Each row of a before or after table is a point. One or more steps were done to the points. Then noise was added and the rows were shuffled. The steps act on columns, c1 being the first. Write out the steps. A step turns or swaps two columns, mirrors them in a line or flattens them onto one, adds a multiple of one to another, or multiplies or shifts one. Angles are multiples of 10 degrees, from the lower column toward the higher: turns from -170 to 170, lines from 10 to 170 but not 90. Use the fewest steps. Two steps may share a column if one is a turn and the other turns, adds or multiplies; they go together, in the order done. Otherwise the lowest column goes first.

Before (9 x 3)
[[-0.06 -0.05 -0.02]
 [-0.24 -0.14 -0.10]
 [-0.24 -0.17 -0.11]
 [ 0.21  0.08 -0.04]
 [ 0.08  0.11  0.04]
 [ 0.00  0.07  0.05]
 [ 0.07  0.16  0.04]
 [-0.32 -0.15 -0.34]
 [ 0.00 -0.37 -0.05]]
After (9 x 3)
[[-0.19 -0.05 -0.04]
 [-0.73 -0.16 -0.21]
 [-0.97 -0.15 -0.42]
 [ 0.61  0.06 -0.01]
 [ 0.00  0.09  0.09]
 [ 0.20  0.17  0.12]
 [-0.71 -0.16 -0.19]
 [ 0.01 -0.37 -0.23]
 [ 0.22  0.10  0.08]]
Steps: multiply c1 by 3; add 0.5 times c2 to c3

Before (14 x 8)
[[ 0.26 -0.24  0.00 -0.08 -0.17 -0.57  0.30 -0.02]
 [ 0.30  0.25  0.12 -0.34 -0.29  0.07  0.16 -0.38]
 [ 0.22  0.12 -0.10 -0.26  0.33  0.00 -0.17 -0.16]
 [ 0.09  0.23  0.12 -0.21  0.20  0.01  0.03 -0.45]
 [-0.03  0.04 -0.37 -0.56 -0.64  0.43 -0.19 -0.09]
 [ 0.06 -0.20 -0.11 -0.24  0.23  0.41 -0.33  0.21]
 [-0.21 -0.04  0.27 -0.11  0.10  0.07 -0.12 -0.46]
 [ 0.16  0.43  0.04  0.14  0.05 -0.10  0.01 -0.06]
 [-0.05  0.03  0.00  0.37 -0.53  0.13  0.17  0.34]
 [ 0.24  0.05  0.04  0.07  0.05  0.23 -0.19 -0.46]
 [-0.18  0.23 -0.27 -0.06  0.03  0.12  0.05 -0.04]
 [ 0.36  0.16  0.22  0.31 -0.09  0.16  0.17  0.08]
 [-0.37  0.09  0.00  0.16 -0.15  0.13 -0.26  0.22]
 [ 0.22 -0.02  0.21  0.18  0.19  0.20  0.16 -0.34]]
After (14 x 8)
[[-0.01  0.02  0.01 -0.28 -0.13  0.31 -0.06 -0.49]
 [-0.23 -0.17 -0.28  0.53 -0.30 -0.10 -0.22  0.47]
 [ 0.11 -0.24 -0.03  0.19 -0.18 -0.47  0.44  0.22]
 [-0.10 -0.09  0.23  0.27  0.04  0.02 -0.16 -0.13]
 [ 0.26 -0.02 -0.06 -0.71 -0.10 -0.04 -0.28  0.26]
 [ 0.02 -0.39 -0.06 -0.34  0.08  0.12 -0.19  0.18]
 [-0.08  0.23  0.17  1.30 -0.58  0.31 -0.25  0.04]
 [-0.48  0.07 -0.29  0.00  0.14  0.05  0.08  0.03]
 [ 0.22  0.43 -0.04  0.55  0.24  0.34 -0.04 -0.07]
 [ 0.19  0.06  0.07 -0.71 -0.51 -0.12 -0.18 -0.20]
 [-0.03 -0.11  0.02  0.57  0.37  0.18 -0.02  0.26]
 [-0.37 -0.18 -0.17  0.30  0.17 -0.05 -0.13  0.33]
 [-0.26  0.15 -0.02 -0.16  0.07  0.22 -0.14  0.44]
 [-0.20  0.11 -0.20 -0.49  0.15 -0.11 -0.18  0.35]]
Steps: mirror c1 and c8 in the line at 30 degrees; turn c2 and c6 by -140 degrees; turn c6 and c7 by 110 degrees; turn c3 and c4 by -160 degrees; multiply c4 by 2

Before (14 x 11)
[[-0.22  0.30 -0.18  0.15 -0.11 -0.23  0.30 -0.30 -0.22 -0.17  0.11]
 [-0.08  0.49  0.39 -0.44 -0.03 -0.23  0.38 -0.37 -0.40 -0.24  0.23]
 [-0.20  0.55  0.05  0.03 -0.35  0.05  0.46 -0.25 -0.46 -0.11  0.30]
 [ 0.29  0.38 -0.29  0.03 -0.30 -0.18  0.11 -0.10  0.22 -0.17  0.18]
 [-0.16 -0.21  0.13 -0.04  0.04  0.32  0.03 -0.18 -0.08 -0.54  0.24]
 [ 0.25 -0.16 -0.47  0.21  0.17  0.37  0.10  0.11  0.15 -0.02 -0.59]
 [-0.33  0.31  0.49  0.08 -0.42 -0.34  0.19 -0.34 -0.35 -0.12  0.11]
 [ 0.23  0.08  0.29  0.07 -0.05  0.47  0.04 -0.28  0.05 -0.17  0.00]
 [ 0.14  0.27 -0.05  0.31  0.37  0.40 -0.17  0.22  0.24 -0.37 -0.15]
 [ 0.23 -0.04 -0.07  0.03 -0.02  0.27 -0.16  0.34 -0.21 -0.12 -0.04]
 [-0.22  0.13  0.44 -0.08 -0.18  0.06  0.53  0.07  0.02 -0.34  0.20]
 [-0.07  0.07 -0.37 -0.04  0.15  0.41 -0.26  0.15  0.41  0.12 -0.18]
 [-0.26  0.48 -0.07  0.04 -0.37  0.03  0.35 -0.21 -0.10 -0.05  0.29]
 [ 0.37  0.05 -0.16  0.26  0.37  0.09  0.03  0.06  0.18  0.25  0.23]]
After (14 x 11)
[[-0.20  0.27  0.57 -0.25 -0.52  0.09  0.47 -0.22 -0.38  0.11 -0.12]
 [ 0.39  0.16 -0.03 -0.25  0.18  0.09  0.04  0.13  0.35  0.46  0.07]
 [-0.07  0.32 -0.12  0.34  0.41  0.38 -0.21  0.13  0.17  0.30  0.24]
 [-0.23 -0.33  0.34 -0.09  0.01  0.13  0.53  0.03 -0.17 -0.10 -0.12]
 [-0.31  0.32  0.41 -0.20 -0.12  0.04  0.39 -0.25 -0.34  0.12 -0.08]
 [ 0.09  0.19  0.27  0.13  0.23  0.42 -0.16  0.21  0.38 -0.11  0.53]
 [-0.31 -0.26  0.54 -0.33 -0.37 -0.36  0.18 -0.31 -0.41  0.12 -0.23]
 [-0.02 -0.09  0.61 -0.02 -0.40 -0.19  0.37 -0.40 -0.04 -0.03 -0.60]
 [ 0.23 -0.18  0.20  0.18  0.03  0.45  0.03 -0.28 -0.06  0.06  0.30]
 [ 0.31  0.45  0.20 -0.26  0.30 -0.23  0.10 -0.10 -0.24  0.06 -0.21]
 [-0.22 -0.26 -0.12 -0.02 -0.05  0.36  0.05 -0.17  0.08 -0.37 -0.10]
 [ 0.26  0.32 -0.30  0.48  0.13  0.38  0.04  0.15  0.22  0.18  0.67]
 [ 0.24  0.03 -0.10  0.17 -0.19  0.24 -0.16  0.40 -0.03  0.12  0.19]
 [-0.25  0.35  0.25 -0.27 -0.21 -0.27  0.23 -0.25 -0.11  0.07 -0.06]]
Steps: turn c2 and c3 by 60 degrees; add -0.7 times c6 to c11; turn c4 and c11 by 130 degrees; swap c5 and c9; shift c10 by 0.20

Before (11 x 18)
[[ 0.14  0.35 -0.14  0.09  0.13 -0.17  0.30  0.15 -0.02 -0.19 -0.39  0.17
   0.12 -0.30 -0.21 -0.19  0.13  0.12]
 [ 0.15  0.18 -0.28 -0.16  0.04  0.14 -0.22  0.28 -0.35  0.01  0.11  0.01
   0.13 -0.01 -0.13 -0.21  0.69 -0.16]
 [-0.02  0.03 -0.21 -0.23 -0.58  0.00  0.01 -0.17  0.26  0.44 -0.21  0.22
   0.10 -0.12  0.11 -0.54 -0.14 -0.38]
 [ 0.22 -0.25 -0.11  0.31  0.06 -0.13 -0.08  0.38 -0.14 -0.09 -0.14 -0.49
  -0.67 -0.36 -0.11 -0.08  0.22 -0.62]
 [ 0.35  0.03 -0.09 -0.61  0.01 -0.13  0.25 -0.66  0.25 -0.05  0.54  0.16
  -0.22  0.61  0.11 -0.12 -0.01  0.44]
 [ 0.03 -0.24 -0.15 -0.26 -0.12 -0.22 -0.37 -0.15 -0.13 -0.12 -0.26  0.16
   0.19 -0.35  0.24 -0.17  0.21 -0.04]
 [ 0.19  0.10  0.02 -0.13 -0.27 -0.05 -0.10  0.25  0.19  0.09  0.11  0.30
  -0.32  0.00 -0.23 -0.23  0.34  0.24]
 [ 0.12  0.33  0.03 -0.20  0.36 -0.09  0.62 -0.16  0.17 -0.12 -0.22 -0.62
  -0.11 -0.48 -0.23 -0.19 -0.12  0.43]
 [-0.11  0.10 -0.08  0.00 -0.43 -0.34 -0.12 -0.14 -0.15 -0.14 -0.22  0.16
  -0.23 -0.68 -0.03  0.28 -0.06 -0.19]
 [-0.07  0.01  0.06  0.41 -0.22 -0.32 -0.51  0.01  0.19 -0.72  0.26 -0.10
   0.06 -0.11 -0.42 -0.22  0.16  0.44]
 [ 0.45 -0.02 -0.22  0.01 -0.05 -0.06  0.26  0.21 -0.16 -0.25  0.23 -0.37
   0.07 -0.11  0.18 -0.26  0.37  0.31]]
After (11 x 18)
[[ 0.35  0.02 -0.12 -0.66  0.61 -0.10  0.16 -0.66  0.26 -0.05  0.54  0.25
  -0.22  0.02  0.11 -0.09 -0.01  0.44]
 [ 0.15  0.35 -0.19 -0.10 -0.30  0.21  0.17  0.08 -0.02 -0.20 -0.39  0.30
   0.12  0.13 -0.21 -0.14  0.10  0.12]
 [ 0.04 -0.25 -0.17 -0.37 -0.35  0.16  0.16 -0.22 -0.13 -0.11 -0.26 -0.36
   0.19 -0.13  0.24 -0.15  0.13 -0.04]
 [-0.03  0.03 -0.54  0.20 -0.12 -0.07  0.22 -0.16  0.26  0.44 -0.20  0.00
   0.10 -0.57  0.10 -0.20 -0.10 -0.38]
 [ 0.15  0.18 -0.20 -0.16  0.00 -0.03  0.01  0.31 -0.35  0.01  0.11 -0.22
   0.14  0.04 -0.13 -0.28  0.48 -0.16]
 [ 0.19  0.10 -0.22 -0.03  0.00  0.13  0.29  0.22  0.19  0.10  0.11 -0.11
  -0.32 -0.28 -0.23  0.02  0.24  0.24]
 [-0.12  0.09  0.27 -0.14 -0.69  0.26  0.16 -0.25 -0.14 -0.13 -0.22 -0.12
  -0.23 -0.42 -0.03 -0.08 -0.05 -0.19]
 [ 0.11  0.33 -0.19 -0.32 -0.48  0.03 -0.62 -0.18  0.18 -0.12 -0.22  0.61
  -0.11  0.35 -0.23  0.03 -0.08  0.43]
 [ 0.46 -0.02 -0.26 -0.23 -0.11  0.13 -0.36  0.18 -0.16 -0.25  0.23  0.26
   0.07 -0.04  0.17 -0.22  0.26  0.31]
 [-0.06  0.01 -0.22 -0.31 -0.11  0.31 -0.10 -0.11  0.19 -0.71  0.27 -0.51
   0.07 -0.22 -0.42  0.06  0.11  0.44]
 [ 0.22 -0.25 -0.08  0.22 -0.36  0.26 -0.49  0.31 -0.15 -0.09 -0.13 -0.08
  -0.67  0.06 -0.12 -0.11  0.15 -0.62]]
Steps: swap c3 and c16; add 1 times c10 to c4; swap c5 and c14; mirror c6 and c8 in the line at 80 degrees; swap c7 and c12; multiply c17 by 0.7

Before (10 x 32)
[[-0.20  0.15  0.44  0.34 -0.12  0.02  0.10  0.42  0.43  0.16 -0.38 -0.02
   0.17 -0.04 -0.02 -0.15  0.16  0.05 -0.21 -0.24  0.39  0.17  0.30  0.46
   0.12 -0.48 -0.39  0.10  0.04  0.19 -0.28  0.37]
 [ 0.31 -0.01  0.03 -0.42  0.25 -0.13  0.07  0.50 -0.28 -0.18  0.03 -0.19
  -0.32  0.05  0.22 -0.50  0.28  0.23  0.10 -0.35  0.33  0.37  0.07  0.45
   0.05 -0.04  0.22  0.04 -0.28  0.13  0.35 -0.08]
 [ 0.24  0.14 -0.05 -0.26  0.33 -0.12 -0.02  0.40 -0.26  0.37 -0.21 -0.11
  -0.33 -0.24 -0.23 -0.16  0.08 -0.09 -0.29  0.39  0.02 -0.20  0.24  0.04
  -0.26 -0.32 -0.34  0.35  0.23 -0.25  0.27 -0.36]
 [ 0.34  0.24  0.10 -0.16  0.12 -0.10  0.05 -0.16 -0.35 -0.14 -0.54  0.04
   0.46 -0.36 -0.01 -0.26  0.59  0.21  0.28  0.03  0.09  0.50 -0.31 -0.21
   0.41 -0.20  0.09  0.08  0.29  0.36 -0.19 -0.43]
 [ 0.24  0.27  0.49  0.12  0.04  0.38  0.14  0.30  0.43  0.07 -0.10 -0.04
   0.37  0.06  0.19  0.33 -0.12 -0.17 -0.17  0.00 -0.06  0.17  0.38 -0.13
   0.43  0.07 -0.40 -0.07  0.07  0.41  0.30  0.01]
 [ 0.03 -0.01  0.45  0.28 -0.18  0.28  0.05  0.29 -0.15  0.10 -0.41  0.25
   0.34  0.32 -0.24  0.22 -0.09  0.16  0.01  0.32 -0.15  0.11 -0.36 -0.20
   0.03 -0.18  0.31  0.16 -0.29  0.08 -0.05 -0.33]
 [ 0.53  0.27  0.56 -0.02  0.40 -0.24 -0.09  0.12  0.23  0.32  0.10  0.26
  -0.13  0.05  0.13 -0.24  0.58 -0.11 -0.37  0.25  0.08 -0.06 -0.03 -0.06
   0.43  0.07 -0.14 -0.16 -0.49  0.15 -0.32  0.05]
 [ 0.16 -0.09 -0.06 -0.16  0.17 -0.27  0.18  0.24 -0.10 -0.21  0.18 -0.30
   0.41 -0.08 -0.24 -0.07  0.28  0.40  0.16 -0.24 -0.21 -0.22 -0.41  0.35
   0.19 -0.37 -0.23  0.19 -0.04  0.05  0.09  0.16]
 [-0.18 -0.48 -0.11 -0.45 -0.12 -0.17  0.23 -0.13 -0.16  0.54 -0.27 -0.22
  -0.18 -0.42  0.03  0.07 -0.01  0.24 -0.50  0.33  0.35 -0.20 -0.19 -0.08
  -0.32  0.17 -0.46  0.24  0.27 -0.36 -0.12 -0.22]
 [-0.17 -0.13  0.03  0.16  0.46  0.10  0.26 -0.28 -0.06  0.12 -0.17 -0.38
  -0.32 -0.19  0.17 -0.02 -0.17  0.36 -0.23  0.33  0.41  0.26 -0.22 -0.10
   0.19  0.19 -0.10  0.35 -0.38  0.06  0.41  0.29]]
After (10 x 32)
[[ 0.52  0.21  0.56  0.00 -0.02 -0.27 -0.09  0.02  0.20  0.33  0.06  0.29
  -0.15  0.05  0.17 -0.21  0.58 -0.14  0.51  0.25  0.11 -0.03  0.03 -0.04
   0.42  0.07 -0.16 -0.13 -0.86  0.05 -0.28  0.04]
 [ 0.28  0.12 -0.05 -0.23  0.02 -0.09 -0.03  0.20 -0.22  0.33 -0.14 -0.14
  -0.35 -0.21 -0.19 -0.14  0.08 -0.35 -0.54  0.42  0.16 -0.17  0.24  0.01
  -0.23  0.03 -0.30  0.32  0.05 -0.32  0.27 -0.39]
 [-0.21  0.15  0.44  0.45 -0.03  0.03  0.03  0.32  0.43  0.16 -0.39 -0.03
   0.17  0.05 -0.06 -0.10  0.20 -0.34 -0.20 -0.21  0.88  0.10  0.25  0.43
   0.08  0.12 -0.35  0.12 -0.15  0.16 -0.31  0.39]
 [-0.18 -0.22  0.03  0.18  0.11  0.10  0.25 -0.03 -0.07  0.17 -0.20 -0.38
  -0.36 -0.19  0.14 -0.03 -0.18  0.30  0.46  0.34 -0.11  0.28 -0.22 -0.11
   0.21  0.48 -0.11  0.31 -0.62  0.04  0.46  0.24]
 [-0.15 -0.39 -0.14 -0.44  0.09 -0.17  0.23 -0.04 -0.14  0.50 -0.24 -0.26
  -0.16 -0.38  0.09  0.05  0.01  0.18 -0.72  0.35 -0.13 -0.18 -0.18 -0.08
  -0.33  0.47 -0.42  0.22 -0.06 -0.36 -0.13 -0.21]
 [-0.01  0.01  0.46  0.30  0.06  0.33  0.03  0.18 -0.13  0.11 -0.45  0.30
   0.32  0.25 -0.24  0.24 -0.09 -0.16  0.43  0.29 -0.01  0.11 -0.34 -0.24
   0.01 -0.19  0.30  0.16 -0.30  0.13 -0.09 -0.29]
 [ 0.29  0.27  0.45  0.15 -0.04  0.36  0.12  0.18  0.41  0.08 -0.06 -0.06
   0.37  0.07  0.19  0.28 -0.17 -0.22 -0.15  0.07  0.18  0.19  0.38 -0.15
   0.40 -0.10 -0.45  0.00 -0.05  0.38  0.24 -0.01]
 [ 0.31  0.00  0.02 -0.44  0.01 -0.11  0.08  0.31 -0.28 -0.25  0.06 -0.22
  -0.34  0.10  0.17 -0.46  0.25 -0.30  0.48 -0.39 -0.08  0.37  0.07  0.42
   0.11  0.32  0.22  0.08 -0.25  0.15  0.34 -0.06]
 [ 0.23 -0.10 -0.10 -0.10  0.02 -0.30  0.18  0.30 -0.14 -0.18  0.18 -0.28
   0.39 -0.07 -0.15 -0.05  0.28 -0.09  0.15 -0.18  0.19 -0.22 -0.47  0.38
   0.15 -0.32 -0.28  0.18  0.10  0.05  0.09  0.16]
 [ 0.34  0.20  0.07 -0.18 -0.03 -0.12  0.01 -0.07 -0.36 -0.13 -0.52  0.09
   0.42 -0.37  0.00 -0.27  0.61  0.17 -0.34  0.03 -0.05  0.52 -0.33 -0.21
   0.38  0.11  0.11  0.08  0.62  0.34 -0.19 -0.37]]
Steps: flatten c2 and c5 onto the line at 170 degrees; multiply c18 by 0.4; turn c8 and c18 by -50 degrees; add -0.7 times c9 to c26; turn c21 and c26 by 70 degrees; multiply c29 by 2; turn c19 and c29 by 50 degrees
